Each row of a before or after table is a point. The points were changed in one or more steps. Then noise was added and the rows were shuffled. The steps act on columns, c1 being the first. Name the steps. A step turns or swaps two columns, mirrors them in a line or flattens them onto one, adds a multiple of one to another, or multiplies or shifts one. Angles are multiples of 10 degrees, from the lower column toward the higher: turns from -170 to 170, lines from 10 to 170 but not 90. Use the fewest steps. Two steps may share a column if one is a turn and the other turns, adds or multiplies; they go together, in the order done. Otherwise the lowest column goes first.

Before (10 x 3):
[[ 0.33 -0.62  0.37]
 [ 0.17 -0.05  0.12]
 [ 0.74 -0.57  0.70]
 [ 0.24 -0.23  0.32]
 [-0.84  0.33  0.10]
 [ 0.12  0.07  0.46]
 [-0.16 -0.91 -0.25]
 [ 0.12 -0.02  0.26]
 [-0.41  0.29 -0.24]
 [-0.58  0.06 -0.52]]
After (10 x 3):
[[-0.01  0.48 -0.04]
 [-0.14 -0.05  0.65]
 [ 0.07 -0.30  0.51]
 [ 0.34 -0.63  0.54]
 [ 0.14  0.93  0.28]
 [-0.02 -0.15  0.45]
 [ 0.13 -0.92  0.87]
 [-0.02 -0.19  0.29]
 [ 0.92 -0.34 -0.04]
 [ 0.23  0.52 -0.34]]
Steps: mirror c1 and c2 in the line at 120 degrees; shift c3 by 0.20

Before (10 x 6):
[[-0.10 -0.49  0.26  0.13  0.63 -0.23]
 [-0.32  0.13  0.57  0.23  0.57  0.32]
 [-1.13 -0.25 -0.04  0.43  0.81  0.46]
 [-0.41  0.09  0.05 -0.08  0.55  0.84]
 [-0.52 -0.04  0.05 -0.61 -0.15  0.44]
 [ 0.31 -0.06  0.27 -0.13  0.61 -0.55]
 [ 0.46 -0.04  0.04 -0.39 -0.55  0.26]
 [-0.03  0.54 -0.63  0.45  0.21  0.25]
 [ 0.23 -0.32  0.74  0.01  0.09  0.25]
 [-0.28 -0.19  0.53  0.60 -0.60 -0.62]]
After (10 x 6):
[[-0.09 -0.47 -0.15  0.12  0.63 -0.24]
 [ 0.32 -0.05 -0.16 -0.06  0.56 -0.54]
 [-0.52 -0.06 -0.36 -0.80 -0.16  0.45]
 [ 0.42 -0.06 -0.35 -0.25 -0.53  0.28]
 [ 0.02  0.51 -0.99  0.43  0.22  0.21]
 [-1.11 -0.28 -0.44  0.12  0.82  0.41]
 [-0.30 -0.16  0.15  0.48 -0.60 -0.66]
 [ 0.31 -0.33  0.35  0.08  0.10  0.29]
 [-0.33  0.11  0.19  0.11  0.59  0.36]
 [-0.42  0.13 -0.36 -0.25  0.53  0.83]]
Steps: add 0.3 times c1 to c4; shift c3 by -0.40

Before (9 x 9):
[[ 0.24  0.37  0.32  0.47 -0.73  0.18 -0.77 -0.43 -0.56]
 [-0.10 -0.67 -0.40 -0.25 -0.28  0.46  0.36 -0.46  0.15]
 [ 0.39 -0.63 -0.51  0.72 -0.47 -0.28  0.26 -0.37 -0.79]
 [-0.26 -0.59 -0.58 -0.08 -0.47 -0.60 -0.22 -0.93 -0.62]
 [-0.37  0.29 -0.09  0.24  0.42  0.71 -0.40 -0.45  0.09]
 [ 0.87 -0.91  0.50 -0.24 -0.26  0.67 -0.08 -0.48 -0.41]
 [-0.01 -0.07 -0.31 -0.43 -0.07 -0.15 -0.53  0.06  0.05]
 [ 0.38 -0.38 -0.10  0.59 -0.28 -0.60  0.27 -0.31 -0.11]
 [-0.37 -0.39  0.65 -0.45  0.36  0.33  0.50  0.14 -0.44]]
After (9 x 9):
[[-0.73  0.37 -0.71  0.46 -0.34 -0.38  0.44  0.15 -0.53]
 [ 0.06  0.24  0.42  0.23  0.20 -0.46  0.51  0.65  0.12]
 [ 0.03 -0.56 -0.55 -0.14  0.42 -0.90  0.29 -0.65 -0.61]
 [-0.16 -0.36 -0.33  0.59  0.01 -0.29 -0.47 -0.59 -0.12]
 [-0.14 -0.65 -0.51  0.62  0.40 -0.38 -0.43 -0.33 -0.90]
 [ 0.59 -0.42  0.47 -0.50 -0.60  0.16 -0.19  0.32 -0.39]
 [-0.32  0.00 -0.17 -0.36  0.31  0.06  0.42 -0.23  0.02]
 [-0.71 -0.87 -0.17 -0.27 -0.46 -0.45 -0.59  0.61 -0.37]
 [ 0.37 -0.72 -0.34 -0.19  0.32 -0.51 -0.23  0.47  0.12]]
Steps: turn c1 and c7 by -140 degrees; turn c3 and c5 by -80 degrees; swap c6 and c8

Before (9 x 12):
[[-0.13  0.81  0.80  0.26  0.30  0.13  0.27 -0.41  0.09  0.20 -0.23  0.23]
 [-0.32 -0.12  0.59  0.33  0.51  0.07  0.80 -0.05 -0.64 -0.12 -0.87 -0.19]
 [ 0.49  0.04  0.60  0.10  0.69  0.50  0.48 -0.02 -0.09 -0.27 -0.34  0.11]
 [ 0.40 -0.10 -0.18  0.08  0.28 -0.11 -0.25 -0.36  0.23  0.39  0.35 -0.02]
 [ 0.13 -0.40  0.64 -0.04 -0.72 -0.53  0.29 -0.05  1.15  0.41 -0.62  0.34]
 [ 0.32  0.42  0.91  0.73 -0.57  0.26  0.11  0.12  0.01  0.03  0.89  0.19]
 [ 0.10  0.01  0.83 -0.32 -0.14 -0.48 -0.34  0.18 -0.05  0.05  0.09  0.02]
 [-0.03 -0.21 -0.23 -0.17  0.33  0.03  0.03  0.50  0.96 -0.01  0.65  0.45]
 [-0.15  0.50 -0.38 -0.21  0.01 -0.36  0.92 -0.34 -0.34  0.12  0.16 -1.02]]
After (9 x 12):
[[-0.31 -0.15  0.58  0.34  0.51 -0.05  0.57 -0.06 -0.65 -0.10 -1.40 -0.59]
 [-0.03 -0.20 -0.22 -0.19  0.35 -0.11 -0.37  0.49  0.92  0.00  1.04 -0.25]
 [ 0.33  0.17  0.92  0.74 -0.56  0.50 -0.13  0.11  0.03  0.02  1.44 -0.19]
 [ 0.14  0.04  0.66 -0.06 -0.73 -0.69 -0.13 -0.06  1.14  0.41 -0.99 -0.41]
 [ 0.47 -0.30  0.57  0.10  0.69  0.42  0.14 -0.03 -0.09 -0.26 -0.54 -0.45]
 [ 0.11  0.34  0.84 -0.30 -0.15 -0.36 -0.19  0.18 -0.07  0.06  0.13  0.30]
 [-0.18  0.62 -0.37 -0.21  0.01  0.04  1.35 -0.34 -0.34  0.11  0.27 -0.28]
 [-0.13  0.53  0.79  0.28  0.31  0.62 -0.09 -0.41  0.08  0.19 -0.36 -0.34]
 [ 0.41  0.01 -0.17  0.08  0.29 -0.13 -0.10 -0.34  0.23  0.41  0.56  0.25]]
Steps: turn c2 and c6 by 40 degrees; mirror c7 and c12 in the line at 150 degrees; multiply c11 by 1.6

Before (8 x 18):
[[ 0.22 -0.99  0.04  0.09  0.26  0.53  0.04  0.36  0.15  0.43 -0.31  0.24
   0.50  0.26  0.10  0.48 -0.10 -0.54]
 [ 0.13 -0.94 -0.65 -0.78 -0.39  0.39 -0.41 -0.41 -0.85  0.30  0.62 -0.62
   0.27  0.01  0.26  0.26  0.57  0.56]
 [ 0.08  0.55 -0.09  0.46  0.55  0.30 -0.25 -0.19 -0.26 -0.21 -0.12  0.11
  -0.96  0.11  0.03  0.30 -0.04 -0.18]
 [ 0.63  0.56 -0.80  0.21  0.26  0.41 -0.43  0.58 -0.94 -0.38  0.17 -0.08
   0.21 -0.09 -0.49 -0.18 -0.18 -0.13]
 [ 0.17  0.24 -0.04 -0.26  0.72 -0.28 -0.13 -0.81  0.21 -0.24 -0.36  0.44
  -0.61  0.48  0.36  0.37  0.06  0.80]
 [-0.25  0.53  0.27  0.20 -0.09  0.05  0.60  0.32 -0.15  0.25  0.21 -0.15
   0.32 -0.24 -0.14  0.05  0.50 -0.65]
 [-0.54 -0.09 -0.44 -0.12 -0.32 -0.14 -0.38 -0.21  0.26  0.50 -0.38  0.17
  -0.86 -0.34 -1.00  0.54  0.49 -0.47]
 [ 0.27 -0.47  0.23  0.16 -0.02  0.72  0.59 -0.34 -0.23  0.03  0.40 -0.10
   0.28 -0.27 -0.23  0.21 -0.70  0.01]]
After (8 x 18):
[[-0.25  0.04  0.32  0.20 -0.08  0.06  0.59  0.33 -0.15  0.25  0.23 -0.04
  -0.07 -0.24  0.18 -0.55  0.52 -0.27]
 [ 0.25 -0.33 -0.12  0.16 -0.03  0.72  0.60 -0.33 -0.23  0.04  0.42 -0.09
   0.41 -0.27  0.18 -0.25 -0.70  0.11]
 [ 0.10  0.73  0.18  0.46  0.53  0.27 -0.27 -0.20 -0.23 -0.22 -0.13 -0.04
  -0.83  0.10 -0.11 -0.19 -0.05  0.23]
 [-0.53  0.38  0.62 -0.09 -0.30 -0.14 -0.36 -0.22  0.26  0.49 -0.40 -0.70
  -0.48 -0.32  0.22 -0.26  0.51  0.51]
 [ 0.21 -0.63  0.38  0.10  0.26  0.54  0.07  0.37  0.14  0.43 -0.30 -0.05
   0.80  0.28 -0.24 -0.56 -0.09  0.22]
 [ 0.62  0.15  0.63  0.19  0.26  0.41 -0.41  0.58 -0.95 -0.39  0.17 -0.25
  -0.14 -0.11  0.24  0.57 -0.18  0.11]
 [ 0.19  0.39 -0.58 -0.24  0.73 -0.29 -0.12 -0.82  0.20 -0.25 -0.37 -0.01
  -0.48  0.49 -0.52  0.26  0.06  0.58]
 [ 0.13 -0.51 -0.04 -0.79 -0.39  0.41 -0.42 -0.41 -0.86  0.31  0.63  0.45
   0.62  0.01  0.45  0.59  0.58  0.66]]
Steps: flatten c2 and c13 onto the line at 130 degrees; turn c3 and c18 by 130 degrees; turn c16 and c18 by 120 degrees; multiply c15 by 0.7; turn c12 and c15 by -120 degrees

Before (13 x 24):
[[-0.13  0.55  0.36  0.01  0.23  0.11 -0.14 -1.11 -0.14  0.08 -0.61  0.26
   0.78  0.13  0.28  0.28  0.24  0.04  0.37  0.16 -0.43  0.48  0.18  0.02]
 [ 0.27 -0.40 -0.13 -0.30  0.22  0.70  0.15 -1.10  0.52  0.25 -0.23  0.18
   0.15 -0.22  0.67 -0.20 -0.32 -0.22 -0.21 -0.05 -0.10 -0.62  0.00  0.17]
 [ 0.72  0.29  0.17 -0.18  0.31  0.24 -0.27  0.23 -0.54 -0.85 -0.07  0.32
  -0.05 -0.27  0.18 -0.78 -0.17  0.80 -0.04  0.01  0.00  0.69 -0.16  0.46]
 [-0.34  0.33 -0.59 -0.33  0.10 -0.34  0.47  0.16  0.16 -0.61  0.63  0.34
  -0.24 -0.25 -0.29  0.54 -0.32  1.21  0.46 -0.40  0.25 -0.74 -0.18  0.05]
 [ 0.82 -0.38  0.31  0.24  0.46 -0.62  0.41 -0.41  0.43 -0.67 -0.70 -0.10
  -0.58 -0.65  0.01 -0.48  0.13  0.63  0.20  0.65  0.67  0.58  0.08 -0.05]
 [ 0.42 -0.09  0.15  0.11  0.72 -0.38 -0.43 -0.80 -0.13  0.29 -0.20  0.40
   0.49  0.14  0.55 -0.38 -0.11  0.25 -0.08  0.64 -0.85 -0.05 -0.57  0.45]
 [-0.18  0.12 -0.35 -0.26  0.11  0.80  0.08 -0.02  0.37  0.13 -0.40  0.78
  -0.32  0.18  0.03 -0.32 -0.36  0.51  0.30  0.21  0.61  0.12 -0.25  0.25]
 [ 0.14  1.12 -0.68  0.07  0.31 -0.24 -0.12 -0.77  0.38 -0.64 -0.13  0.27
   0.11  0.18 -0.31 -0.32  0.54  0.48  0.30  0.35  0.71  1.29 -0.47  0.20]
 [ 0.11  0.00  0.07 -0.53  0.17  0.16 -0.04  0.22  0.10 -0.28  0.03 -0.24
   0.32 -0.12 -0.52 -0.07 -0.38  1.43 -0.21  0.23  0.82  0.55 -0.82  0.26]
 [-0.09  0.16  0.39  0.15  0.74  0.42  0.71 -0.11 -0.52 -0.58 -0.38  0.31
  -0.17 -0.35  0.27  0.02  0.44  0.09 -0.48  0.11  0.04 -0.02 -0.61  0.01]
 [ 1.13  0.39 -0.22 -0.16  1.00 -0.48 -0.11 -0.01  0.36 -0.45 -0.47  0.13
   0.30 -0.24 -0.42  0.38 -0.01  0.01  0.71 -0.52 -0.13 -0.40 -0.24 -0.65]
 [ 0.11  1.20 -0.88 -0.11  0.08  0.10  0.46 -0.94 -0.01 -0.43 -0.21 -0.27
  -1.17  0.74 -0.65  0.38  0.58  0.56  0.34  0.67  0.69  0.02 -0.04 -0.74]
 [ 0.70 -0.08 -0.78 -0.28  0.17 -0.04 -0.08 -0.52  0.26 -0.46  0.61  0.16
  -0.54  0.75 -0.21  0.60 -0.69  0.42  0.27 -0.44 -0.11  0.08 -0.35  0.48]]
After (13 x 24):
[[ 0.81 -0.42  0.11  0.24 -0.38 -0.42  0.43 -0.36  0.64 -0.66  1.62 -0.24
  -0.60 -0.63  0.04 -0.50  0.13  0.43  0.17  0.69 -0.41  0.54  0.12  0.13]
 [ 0.25 -0.41 -0.01 -0.29  0.00  0.45  0.14 -1.11 -0.14  0.29 -0.31 -0.11
   0.13 -0.25  0.65 -0.18 -0.29  0.27 -0.22 -0.08 -0.43 -0.62  0.04  0.27]
 [ 0.36 -0.08  0.09  0.13 -0.13 -0.31 -0.44 -0.83 -0.89  0.32  0.66 -0.34
   0.49  0.12  0.48 -0.42 -0.14  0.04 -0.08  0.63  0.21 -0.03 -0.58  0.87]
 [ 0.13  1.16 -0.29  0.07  0.04 -0.16 -0.11 -0.75  0.73 -0.63  1.00 -0.22
   0.15  0.17 -0.30 -0.29  0.55 -0.06  0.32  0.36 -0.39  1.28 -0.43  0.34]
 [ 0.05  0.00  0.08 -0.50 -0.28  0.15 -0.04  0.21  0.82 -0.28  2.62  0.10
   0.31 -0.09 -0.52 -0.10 -0.42 -0.52 -0.21  0.22 -0.09  0.55 -0.84  0.18]
 [ 0.74 -0.08 -0.31 -0.29  0.05 -0.03 -0.07 -0.52 -0.11 -0.47  0.38  0.13
  -0.60  0.76 -0.25  0.60 -0.72 -0.67  0.28 -0.46 -0.23  0.14 -0.34  0.57]
 [-0.17  0.09 -0.15 -0.27  0.51  0.60  0.02 -0.04  0.68  0.08  1.24 -0.31
  -0.28  0.18  0.03 -0.32 -0.38  0.20  0.28  0.19 -0.40  0.07 -0.29  0.57]
 [-0.05  0.09  0.18  0.17 -0.26  0.30  0.69 -0.02  0.13 -0.60  0.45 -0.60
  -0.18 -0.36  0.33  0.02  0.50  0.32 -0.50  0.11  0.54 -0.06 -0.69  0.53]
 [ 0.78  0.28  0.08 -0.17  0.04  0.13 -0.32  0.20  0.05 -0.87  1.53 -0.04
  -0.03 -0.27  0.13 -0.79 -0.16 -0.25 -0.06  0.05  0.55  0.71 -0.15  0.62]
 [-0.14  0.54  0.15 -0.03  0.03  0.15 -0.10 -1.11 -0.44  0.10  0.55 -0.25
   0.81  0.15  0.34  0.24  0.25  0.55  0.40  0.17  0.10  0.50  0.21  0.24]
 [ 1.08  0.33 -0.08 -0.17 -0.54 -0.32 -0.16  0.03 -0.18 -0.45  0.34 -1.08
   0.30 -0.22 -0.43  0.41  0.01  0.45  0.70 -0.44 -0.39 -0.40 -0.31  0.04]
 [-0.43  0.38 -0.22 -0.34  0.20 -0.22  0.42  0.16  0.28 -0.59  1.84 -0.22
  -0.27 -0.26 -0.30  0.51 -0.32 -1.05  0.47 -0.41 -0.12 -0.74 -0.17  0.27]
 [ 0.14  1.21 -0.38 -0.11 -0.24  0.09  0.47 -0.95  0.69 -0.43  1.17 -0.36
  -1.17  0.73 -0.66  0.37  0.58  0.00  0.37  0.66  0.03  0.02 -0.04 -0.63]]
Steps: multiply c3 by 0.4; turn c5 and c12 by -130 degrees; turn c12 and c24 by -40 degrees; multiply c6 by 0.7; turn c9 and c21 by -90 degrees; turn c11 and c18 by -110 degrees; multiply c11 by 2
